Every row gives one point. The points of each table are mixes of a few directions, plus a little noise. Count the directions of each table, and those that both share. Where both have some left over, give the other angles between the two spaces (their principal angles), to ten degrees, smallest first.
In the rows, 128 means zero.

First (7 x 3):
[[132 128 123]
 [159 124  82]
 [ 50 138 244]
 [149 125  97]
 [159 124  82]
 [ 97 132 174]
 [151 125  95]]
Second (6 x 3):
[[198 120  94]
 [132 128 125]
 [103 131 141]
 [ 61 136 161]
 [ 61 136 161]
 [214 118  86]]
Directions: first 1, second 1, shared 0; angles 30

First:
[[157 118 164 115]
 [148  79 169  91]
 [114  99 189 126]
 [ 95 168  31 153]
 [127 176  87 155]]
Second (6 x 4):
[[ 91  94 106 115]
 [ 95 129  86 135]
 [159  62 218  83]
 [151 130 157 125]
 [ 99 166  62 156]
 [172 187 141 154]]
Directions: first 3, second 2, shared 2

First, 8 rows:
[[ 97 113 102 151 134  92]
 [123 126 124 132 129 122]
 [ 83 107  90 160 137  76]
 [169 147 162  99 120 175]
 [190 158 180  83 116 200]
 [198 162 187  78 114 209]
 [109 119 112 141 132 106]
 [ 55  94  67 180 143  44]]
Second, 9 rows:
[[141 181 116 171 193 123]
 [185 163  92 110 197  74]
 [103 115 126 141  66 158]
 [ 98  71 166  99  62 151]
 [164 183  61 148 173  99]
 [ 73  76 129  95 150 132]
 [137 149 116 133 185 110]
 [138 130 194 156  61 162]
 [117  84 150  98  67 140]]
Directions: first 1, second 4, shared 0; angles 50

First, 7 rows:
[[147  70 168 131 175 178 132 157]
 [151  78 153 138 160 179 121 157]
 [148 115 122 146 106 142  76 103]
 [115 181 102 117  97  55 151  92]
 [196  66 132 158 159 179 143 182]
 [ 77 182 129  98 110  63 139  78]
 [ 62 203  89 108  89 100 132 127]]
Second, 7 rows:
[[ 91 116 113 106  62 125 187 107]
 [148 161  94 156  94 119  40  98]
 [ 83  89 148  88 109 134 249 138]
 [140 122 150 128 174 133 129 150]
 [154 153 115 154 133 125  53 120]
 [108  99 156 101 152 135 206 151]
 [171 155 125 159 170 126  34 133]]
Directions: first 4, second 2, shared 1; angles 60

First (9 x 9):
[[109 136 127 178 103 161 127 135 114]
 [121 113 206 128 194  93 150  93 170]
 [128 100 126 138 150  70 153 109 179]
 [108 124 154 152 102 205 128  86 128]
 [116 154 154 151 118 176 123 140  97]
 [185 122  11  12 100  87  71 163  92]
 [ 89 127 148 204 113 175  87 123  85]
 [135 130 171 117 183  65 178 133 176]
 [162 147  58  72  93 119 130 167 113]]
Second:
[[ 80  80 133 110 125 118 213 112  59]
 [192 190 123 149 132 139  20 149 219]
 [154 157 123 138 130 132  79 137 167]
 [171 172 123 144 132 136  50 143 192]
 [195 196 122 152 133 141  11 152 224]
 [ 99 100 130 116 126 123 178 119  86]
 [112 112 131 123 126 124 158 123 104]
 [ 81  82 132 111 125 119 207 113  62]
 [100 101 132 116 125 123 177 118  87]
 [ 98  97 131 117 125 123 186 118  83]]
Directions: first 5, second 1, shared 0; angles 80

First:
[[132 139 110 137 135 105 136 142 128 138 144]
 [126 119 140 123 123 144 123 119 125 122 119]
 [112 145 137 117 124 121 125 110 157 105 103]
 [ 98  73 231  77  86 249  86  51 133  64  37]
 [142 123 109 143 135 119 135 150 106 152 158]
 [141 133 103 143 139 104 138 151 115 151 158]
 [139 142  96 144 140  95 141 155 121 151 159]
 [132 151 100 140 140  87 140 146 138 139 147]]
Second (10 x 11):
[[128  96 152 153 102 128 131 133 135 175 120]
 [167 173  90  96 116 110 130 105 200  87 109]
 [ 99 172  96 114 116  86 133 106 184 103  95]
 [133 147 157 107 174 143 118 151  94  71 176]
 [108 104 152 152 111 120 130 136 126 165 123]
 [125 162 128 123 210 124 131 127  88  93 123]
 [ 99  78 121 144  71 151 122 134  99 174 142]
 [152 173 134  94 176 131 122 137 128  52 157]
 [144  98 145 145 118 138 131 133 121 165 127]
 [125  78 105 151  86 148 130 118 104 196 111]]
Directions: first 2, second 5, shared 1; angles 80

First, 9 rows:
[[127 143 132 158 145 145 119 123 117 143  95 129]
 [126 122 142 126 136 133 123 140  85 130 107  93]
 [121  99 148 108 161 113  77 118 112 129 132  89]
 [132 164 117 158 134 158 142 102 140 127  90 132]
 [161 119 110  69 142   7 198 176 176 156 202 159]
 [126 137 128 134 130 145 137 118 143 129 144 166]
 [132 124 118 111 100 154 149 115 135  96 146 127]
 [115 121 117 145  85 138  98 127 138 119 111 120]
 [113 121 141 144 114 156 115 139 103 130 124 139]]
Second, 9 rows:
[[133 115 135 134 125 138 136 129 141 144 131 116]
 [118 155 120 116 131 106 113 127 105  95 119 153]
 [126 133 126 126 127 124 126 128 125 122 125 131]
 [ 99 203 100  97 139  69  84 126  63  36 106 193]
 [143  86 144 146 120 163 152 127 164 181 140  93]
 [125 134 126 126 128 122 125 127 123 120 126 133]
 [127 131 127 128 128 127 126 127 125 125 127 131]
 [150  66 151 154 119 180 165 128 184 206 146  72]
 [126 133 126 125 131 123 126 127 123 124 126 133]]
Directions: first 6, second 1, shared 0; angles 90

First:
[[ 90 124 121 102 102  68 139  88 161 141  67 146 155 102]
 [182 132 139 164 164 211 114 183  83 110 214 102  90 163]
 [153 130 133 144 144 165 122 153 108 120 166 116 112 143]
 [130 128 129 129 130 131 128 131 127 128 131 128 127 128]
 [178 132 138 162 161 206 115 181  86 111 209 103  92 161]
 [ 85 125 120  99  99  62 141  83 164 143  60 149 159 100]
 [ 75 123 117  93  92  46 143  73 173 146  44 154 166  93]
 [ 55 122 113  79  80  14 148  53 190 154  11 164 180  81]
 [186 133 139 166 167 218 113 188  78 109 220 101  88 166]
 [146 129 132 141 140 157 124 147 112 121 158 119 114 140]]
Second, 8 rows:
[[161  67 118 165 198 169 160 199 106  98 213 124  73 147]
 [117 216 146  98  52 120  74  61 138 164  57 117 188 125]
 [207 104  89 163 152 170 108 127 154 141 119 112 183 170]
 [ 66 220 193  92  75 130 106 123  73 125 147 121  79 102]
 [130  73 103 136 157 105 157 136 150 122 122 143 131 124]
 [144  20  76 148 191  93 183 148 174 115 126 151 133 126]
 [ 88 179 144  94  72  88 108  75 141 149  65 134 158 105]
 [112 147 156 127 132 149 130 155  90 113 175 124  80 124]]
Directions: first 1, second 3, shared 1

First:
[[ 37 106  62 103 209 239 108 104 232 248 131  94  48 141  47 125  66 124]
 [107 122 114 122 146 154 123 122 151 155 129 121 110 131 108 126 114 126]
 [219 148 193 153  47  17 147 151  23   7 125 161 208 114 209 131 190 132]
 [ 94 118 102 118 159 170 121 120 167 173 128 116  98 134  98 127 104 126]
 [150 134 144 135 108 101 133 134 102  98 128 137 150 125 147 129 143 129]
 [175 140 162 142  86  71 137 140  74  65 127 145 170 120 169 130 160 130]
 [145 133 140 133 112 106 131 131 109 105 128 134 144 125 144 130 141 129]
 [ 51 111  72 106 197 221 111 108 217 232 130  99  60 141  60 127  75 125]
 [125 127 125 126 132 131 127 126 132 134 127 126 124 129 125 128 126 128]
 [142 133 139 132 115 110 131 133 111 110 127 134 141 125 142 129 139 128]
 [165 137 153 137  96  84 136 138  87  79 128 142 160 121 160 130 153 130]]
Second (8 x 18):
[[162 172 223 152 103  99 134 143  38  34 151 137 142 113 130 150 164 144]
 [ 43 173 159 150 120 178 116  79 108 123 126  73  65 107  95 168  35 107]
 [161 141 124 155  52 102 100 114 121 135 117 144 210 121 182  85 131  99]
 [113 106  76 101 149 112 144 121 141 135 127 108  85 126 130 136 108 127]
 [197  96  47  83 146 117 102 154 174 188 200 152 142 134 119  34 203 136]
 [101  89  84  98 167  92 180 126 134 108  88 112  76 135 143 178 100 137]
 [104 115 114 136 125 129 140 117 150 140  83 125 136 137 146 150  97 119]
 [145 132 194 148 166 195 110 167 156 161 129 174 166 155  79 123 187 155]]
Directions: first 1, second 5, shared 1

First, 11 rows:
[[119 170 115 155 149 127 106 115 130 166 108 166 104  75 116 135 147  81
  122 115]
 [122 116 131 116 120 139 161  94 132 112 118 119 149 133 117 118 115 154
  129 149]
 [163 151 139  95 162  39 145 175  50 102 172 119 148 125 160 139  57 121
  182 192]
 [123 130 124 139 140 112  99 156  84 124 156 127 108 159 175 127 102 106
  133 150]
 [160  83 136 118  81 153 108 109 107 135 166 124 100 202 121  42 163 171
  142  66]
 [ 98 110 120 151 102 165  96 116 141 133 120 129 107 148 138 119 133 143
   93 113]
 [111  77 138 108  93 161 159 118 170  84 115  84 165 166 123 140 115 193
  103 141]
 [111  83 134 122  78 149 115 166 190  97 113  89 149 141 120 170 124 190
   80 106]
 [106 149 115 148 128 129 118  87 104 143 115 154 113 100 125 107 104 128
  119 148]
 [138 170 126 125 151  85 139 122 107 142 120 153 133  65 107 134 105 113
  147 148]
 [155 167 129 132 201 147 162 151 197 165 104 147 132  94 107 177 246   7
  159  80]]
Second:
[[109 121 137 141 150  99 135 150 121 117  96 132 111 104 150 178  93 117
  114 165]
 [207  31 180  51  96 125 210 165 182  77 139  67 167 203  89 119 189 204
  171  65]
 [119 138 119 153 126 120  90 132  99 147 130 150  91 118 143 119 116 116
  117 125]
 [ 94 170 104 144 138 147 115 111 138 136 124 131 150 100 133 142 112 107
  111 158]
 [ 95 188  89 156 125 157  80  94 115 163 147 153 130 106 132  98 122  99
  114 134]
 [ 95 144 114 130 133 139 129 140 165 111 113 110 163 104 134 178 107 125
  100 160]
 [164 145 126 100 139 148 176  58 112 144 151 138 151 146  96  50 169 115
  183 117]
 [139  86 152 145 115  92  91 175  94 130 123 140  57 141 153 135 113 144
  116 102]]
Directions: first 6, second 4, shared 3; angles 60

First (10 x 24):
[[ 98 120 111 144 133 149 148 104 146 126 124 115 117  84 159 123 140  60
  144 121 140 100 150 126]
 [141 135 159 141 146 119  88 140 137 149 124 125 148 127 109 158 131 155
  144 152 117 116  74 131]
 [174 140 147  95 113  94 107 165  93 123 137 151 139 205  83 127 107 234
   97 131 111 181 108 131]
 [103 122 122 148 140 146 135 108 149 134 122 115 124  84 152 133 140  70
  148 129 136  97 133 127]
 [125 123 101 109 107 129 162 124 110 106 134 136 111 145 138  98 121 123
  106 105 136 152 177 125]
 [123 130 156 157 156 133  92 125 155 154 118 114 146  92 125 163 141 113
  161 154 122  91  75 130]
 [ 96 120 120 155 143 153 136 102 156 136 120 110 124  68 159 136 145  51
  155 130 139  85 133 127]
 [150 135 142 117 126 112 110 145 115 131 131 137 138 161 105 133 120 179
  118 135 118 147 107 129]
 [121 120  75  90  86 132 197 120  95  83 141 144  93 162 147  68 114 117
   84  85 144 173 225 124]
 [149 135 148 122 131 114 103 146 122 136 129 133 140 153 104 141 122 176
  125 140 117 140  97 130]]
Second:
[[103 138 135  91  58 105 140 152 127 138 109 128 118 136  87 142  71 122
  120 127  79 128  93 130]
 [117 154 128 107 105 135 134 151 130 116 139 124 121 119 139 138 126 103
  109 128 132  98 140 128]
 [ 94 149 156 122  94 125 149 134 115 163 149 104 137 121  92 129 126  97
  107 134 133 124 141 135]
 [145 130 104 107 125 133 118 144 141  88 113 149 110 132 161 136 115 138
  128 123 116 108 118 121]
 [112 163 160 108  95 120 132 155 110 152 153 113 142 135  93 139 125 123
   96 138 133 118 133 136]
 [182  88 120 173 210 130  96 100 128 120 120 145 141 146 150 112 161 193
  159 130 149 168 120 123]
 [ 96 129 120 116  90 126 154 125 135 132 116 123 114 111 121 129 105  87
  127 122 109 119 128 127]
 [180  69 103 205 249 152 105  65 136 116 122 141 140 119 180  95 192 165
  179 123 177 165 150 121]]
Directions: first 2, second 4, shared 1; angles 80
